Each row of a before or after table is a point. The points were changed in one or more steps. Then noise was added and the rows were shuffled. The steps act on columns, c1 being the first. Name the steps. A step turns or swaps two columns, mirrors them in a line or flattens them onto one, adds a multiple of one to another, or multiplies or shifts one. Angles are multiples of 10 degrees, from the lower column toward the higher: turns from -170 to 170, lines from 10 to 170 but not 90. Use the fewest steps. Two steps may share a column if one is a turn and the other turns, adds or multiplies; they go together, in the order done. Otherwise the lowest column goes first.
In the rows, 128 means zero.

Before:
[[129 140]
 [128 134]
 [ 88 143]
 [122 134]
 [124 137]
 [ 89 149]
 [123  85]
 [129 133]
 [127 140]
 [121 149]
 [117 106]]
After:
[[132 128]
 [ 95 126]
 [131 127]
 [114 129]
 [128 125]
 [108 129]
 [127 130]
 [110 129]
 [  7 127]
 [ 10 129]
 [115 127]]
Steps: multiply c1 by 3; multiply c2 by 0

Before:
[[125 161 115 155  47  77]
 [159 145  76 150 169  76]
 [106 173 153 171  76  88]
 [195  72 163 103 136 201]
 [124 127 131 152 168  73]
 [ 79 124  83 136 175 117]
 [ 98 182  54 112 131  89]
 [143  90 160  70  94 108]
 [181  90 152  79 130 162]
 [ 87 156  47  80 143 119]
 [197  82 164  67 156 153]
 [114 129  79 165 187  69]
 [176  86 155  84  48 144]
 [ 97 203  96 102 154 100]]
After (14 x 6):
[[108 137 208 135 183 156]
 [ 83 127 169 116 176 121]
 [175  71  86 102  47 141]
 [ 84 168 186  48 140  93]
 [118 182 143 169  80 179]
 [126 170 170 154  50 176]
 [ 94 233 155  88 155 133]
 [160 147 196 123 168 141]
 [102 197 213  88 130 126]
 [125 127 160 137 170 183]
 [201  68  63  86 153 128]
 [180  87  65  94 131 109]
 [144  84  90  78 104 167]
 [194  54  58 120 140  78]]
Steps: multiply c2 by 1.3; turn c3 and c6 by 150 degrees; turn c3 and c4 by -20 degrees

Before:
[[175 132 139 176 151 144  79 148 181 183 151 110]
 [167  72 104 113 124  88 102 109 178 153 149 118]
 [154 121  92 135 119 110 132 104 152 139 190 151]
 [195 127 149 126 136 131 130 161 145 122 160 105]
 [114 101 128 134 113  91  82  85 103 125 131 167]
 [109 142 124 156 103 119 122  81 147  95  68 176]
 [117 134  64 191  68 159 154 152  85  79 100  87]
 [135 110  72 152  59 186 170 193  94 126 114 125]
 [158 115 151 157 114  96 138 176 175 171 179 100]
 [102 166  53 122  39 133 118 121  88 117  85 127]]
After:
[[129 102 162 133 111 161  68 177  93 135 125 167]
 [130 115  82 156 111 172 130  83 151  49  40  99]
 [ 87 105 165 154  65  83 181  53  78 134 145 123]
 [105 125  77 173 153 113  62 105 142  11  69 111]
 [ 73 126 148 135 121 142 133 157 146 129  57 154]
 [129 153 158 154  99 131 121 173 128 185 214 175]
 [ 98 171 194 121  36 123 113 132  91 137 176 124]
 [101 130  61 117 140 131 138  82 142 151 102 102]
 [ 81  68 119 116 123 164  95 150 182  77  94 121]
 [112 136 172 193  71  97 162  96  41 233 189  89]]
Steps: add -0.5 times c12 to c3; turn c1 and c3 by -140 degrees; add -0.7 times c4 to c9; turn c6 and c8 by -170 degrees; multiply c7 by 1.3; multiply c10 by 2.5; turn c10 and c11 by -160 degrees

Before:
[[131 149 126 188 137 110 103 163  98 141 161 132 135 151 179 162 131 133
  123  82 154  95 102 110]
 [183 133 154 155 153 147 112 127 139  82 150 154 197 142 137  79 139 175
  116  93  95 158 179 158]
 [142 125 182 182  95 139 130  76 164 175 127  61 193  75 141 115 187  90
  115 139 149 149 172 121]
 [135 145 130 155 164 177 157 146 113 108 197 138  97 109 102 114 167  90
   93 104 111 158 143 164]
 [ 86  81 110 184  65 176 131 125 117  79 134 126 137 137 110  96 134  96
   89  90 116 149 157 102]
 [ 93 128 102 128 128  91 119 164 147 112 158 126 105 129 162  99 100 170
  136 167 155 113 141 145]
 [135 165 184 113  94 108  95 134 102 170 118 146 102 156 114 110 182 161
  168 106 114 160  87 104]
 [160 123 102 171 107 175 153 128 166 160 154  55 111  79 132 113 110 147
  131 145 103  91  88  71]
 [ 86 119 107 121 135 105  88  78 187 133 147 139 121 132  83 163 156  87
  108 148  69 123 157 101]
 [ 92  98 111 122 165 132 165  90 179 140 130  76 153 113 165 156 198  96
  174 118 159  99 117 130]
 [189  87 113  87 152 137 174 142 178 177 105 133 109 142 143  68 104  88
   80 136 146 153 173  92]]
After:
[[ 87 130 180 180 165 136 124 162 130 169 129  53 190  72 147  89 190  88
  127 144 158 144 166 162]
 [ 84  97 111 120  77 134 167 136 111 145 126  81 150 123 173 184 199 100
  128 121 152 101 109 178]
 [ 85  78 108 184 168 177 135  83 156  84 136 129 140 137 107  63 129  97
  123  85 124 146 165 120]
 [150 145 130 154  94 175 159 127  92 109 192 141  99 104 101 101 169  92
  112 104 114 163 151 105]
 [136 124 103 124 120  88 111  79 111 116 155 124 108 127 162  74  94 175
  120 168 163 112 131 144]
 [165 141 157 147 119 152 107 179 101  82 158 156 198 141 139  30 142 176
  130  88 109 160 193 136]
 [127 161 174 115 166 114  96 120 156 165 108 140 106 160 113  88 184 161
  131 105 101 158  97 102]
 [ 58 123 104 125 106 107  91 132 142 130 148 142 124 124  80 205 156  89
  125 141  81 121 176 194]
 [158 154 124 191 119 108  99 115 154 142 162 130 138 155 168 200 128 133
  125  84 151  91  90  98]
 [174  85 114  90 132 137 172 165 150 180 112 134 104 138 141  11 108  89
  124 137 165 154 165 181]
 [141 126  95 173 153 179 147 145 179 157 158  51 112  85 134 102 111 146
  120 146  97  95  98 177]]
Steps: turn c1 and c5 by 160 degrees; turn c1 and c8 by -130 degrees; turn c9 and c24 by 100 degrees; flatten c11 and c19 onto the line at 170 degrees; multiply c16 by 2; turn c21 and c23 by -20 degrees
